Every row gives one point. Each copy is the shape, with its points in the same order, turned, moved and blurred by noise. Some copies are also mirrored. Which?
In the rows, 128 means zero.

Shape:
[[108 135]
 [ 90 117]
 [105 118]
 [138 108]
 [142  96]
 [179 145]
 [ 95 135]
 [163  99]]
Copy 1:
[[100 125]
 [ 80 140]
 [ 96 139]
 [129 150]
 [135 163]
 [170 118]
 [ 86 127]
 [155 162]]
Copy 1 is: mirrored
Copy 2:
[[127 104]
 [102  95]
 [109 109]
 [112 144]
 [103 152]
 [163 167]
 [120  94]
 [114 173]]
Copy 2 is: mirrored

Shape (6 x 3):
[[134 136 151]
 [152 155 124]
 [105  94 167]
 [122 132 163]
 [122 137  65]
 [116 151 141]]
Copy 1, 6 rows:
[[126 141 152]
 [134 163 122]
 [120  94 178]
 [118 137 167]
 [108 120  71]
 [103 147 145]]
Copy 1 is: only turned
Copy 2 (6 x 3):
[[109  99 142]
 [133 131 145]
 [ 95  74  98]
 [ 94  89 125]
 [144 175  90]
 [ 90 127 133]]
Copy 2 is: only turned
Copy 3:
[[145 137 125]
 [111 139 110]
 [179 113 161]
 [158 138 136]
 [ 67 112 151]
 [131 151 140]]
Copy 3 is: only turned

Shape:
[[110 118 139 124]
 [132 140  87 145]
 [108  87 139 143]
 [167 111 101 105]
 [126 116  95 127]
 [129 115 119 124]
 [ 84 118 135 187]
 [155 145 189 149]]
Copy 1:
[[152 108 123  98]
 [116 126  91 132]
 [165  77 120 117]
 [116 126 155 150]
 [118 108 116 128]
 [135 111 132 120]
 [178  94  69 100]
 [202 159 129 108]]
Copy 1 is: mirrored
Copy 2 (8 x 4):
[[144 124 142 129]
 [107 172 133 130]
 [152 123 174 122]
 [ 77 122 143 146]
 [113 148 152 140]
 [123 135 138 133]
 [173 164 157  81]
 [128  85 108  68]]
Copy 2 is: mirrored
Copy 3, 8 rows:
[[153 129 141 138]
 [120 116  93 166]
 [170  96 137 119]
 [ 83  99 133 132]
 [124 106 119 159]
 [129 111 130 135]
 [198 124  95 140]
 [143 176 112  84]]
Copy 3 is: only turned
Copy 4:
[[135 121 116 139]
 [159 126 113  84]
 [129 105 149 140]
 [ 98 125 106  77]
 [141 107 114  95]
 [130 119 117 113]
 [186 122 161 143]
 [119 192 135 145]]
Copy 4 is: only turned

Shape, 11 rows:
[[112 130 140 160 119  78  82 139]
 [ 91 116  88 116 103 112 153  94]
 [ 83 101 146 129 175 115  96 160]
 [ 94 102  84 146 126 136 152 121]
 [148 138 142 151 173 131 128 108]
 [ 92  79 135 111 141  98 137 156]
 [ 84  74 121 121 117 141 139 108]
 [134 134 120 176 175 119 118  93]
 [136 146 113 135 164 129 104  98]
 [127 168 134 168 147 133 112 121]
 [143 116 126 160 133 105  81 157]]
Copy 1, 11 rows:
[[181  96 130 122 136 122  84 163]
 [ 92 119 161 110 113  86 137 182]
 [148 160 141  95 160 135  68 143]
 [ 75 118 142 115 147 106 117 175]
 [120 101 105  98 118 126  97  95]
 [136 173 131 121 147  95  98 158]
 [ 90 157 131 111 130 124 131 185]
 [109  83 106  83 107 134  75 123]
 [114  93 146  97 105 139  98 113]
 [134  72 119  94 142 141 113 114]
 [153 104 123 155 146 139  72 139]]
Copy 1 is: only turned
Copy 2:
[[ 94 113 107 113 145 150 164 145]
 [171 127 120 111 155  93 127  91]
 [ 99 133 179  89 162 135 146 167]
 [161 126 152  97 160 130 112  95]
 [114 111 170 156 109 134 135 129]
 [108 171 154  88 161 104 125 129]
 [136 120 157  70 141  92 121 104]
 [117  95 170 160 131 139 144 104]
 [130  85 158 158 126 122 121 138]
 [141 103 150 148 107 158 150 138]
 [ 87 118 126 115 138 166 121 141]]
Copy 2 is: mirrored
